Every row gives one point. Before rounding, the points of a table are all equally far from one centre. They may lie mostly on one side of it. Write the centre, to within rounding.
(in the rows, 128 means zero)

Points (9 x 2):
[[ 87 132]
 [107 170]
 [113 171]
 [ 86 152]
 [ 90 159]
 [110 171]
 [ 87 132]
 [ 85 140]
 [135 160]]
Centre: [113 142]

Points (10 x 3):
[[142  73 141]
 [125  92 111]
 [138  75 150]
 [155  88 119]
 [156  83 148]
 [138  80 157]
 [154  79 144]
 [142  85 114]
 [156  81 141]
 [159  85 146]]
Centre: [135 102 137]

Points (10 x 6):
[[ 98 119 172 170 142 133]
 [107 129 173 175 140 135]
 [141 102 187 164 161 134]
 [ 92 103 170 149 160 140]
 [116 125 178 171 159 153]
 [111  97 180 156 166 118]
 [110 107 166 162 185 140]
 [110 103 188 149 156 133]
 [106 113 163 178 147 111]
 [119 118 162 187 166 141]]
Centre: [130 117 147 145 151 132]

Points (14 x 9):
[[115 153 123 116 124 126 121  61  77]
 [ 98 128 117 117 106 125 127  71  73]
 [132 125 123 132 115 105 141  66 103]
 [128 148  98 128 110 122 145  54  93]
 [102 146 123 137 118 121 153  64  77]
 [107 145  90 136 112 120 111  50  88]
 [114 139 120 120 102 112 146  65  81]
 [ 88 153 109 128 107 114 120  64  70]
 [114 121 111 135 127 131 138  65  76]
 [102 162 118 107 119 128 129  69  79]
 [112 144  79 151 116 134 123  61  83]
 [118 145 125 129 146 112 115  61  92]
 [ 91 144 120 130 109 119 124  51  90]
 [100 124 112 129 124 110 140  60  81]]
Centre: [111 147 107 139 118 118 125  90  99]

Points (15 x 12):
[[140 122 118 137 141 127  54  94 131 158  93 147]
 [125 129 124 146 145  97 109  58 121 160  59 155]
 [112 119 103 129 119 107  58  86 129 154  83 171]
 [129 110 120 133 128 108  62  74 139 137  97 133]
 [132  91 112 148 122 118  83 101 148 190  99 145]
 [139 100  96 132 151 111  70  77 121 165 107 167]
 [ 92 107 109 176 133 136  98  98 105 173 114 182]
 [139  88 123 132 127 136  97  63 105 176  82 180]
 [124 115  94 147 116 144  83  74 133 169  98 192]
 [136  97 111 166 131 103  90  73 125 136 112 190]
 [109 113  99 111 140 160 109  91 139 139 108 182]
 [113 104 111 176 139  95 105  89 113 159  78 178]
 [112  92 104 148 113  92 105 108 133 116  91 152]
 [125  84 126 177 147 111  97  84 131 153 107 153]
 [129  98 107 175 111 132  75  90 118 175 114 172]]
Centre: [126 128 124 132 119 117 116  95 113 156 113 156]
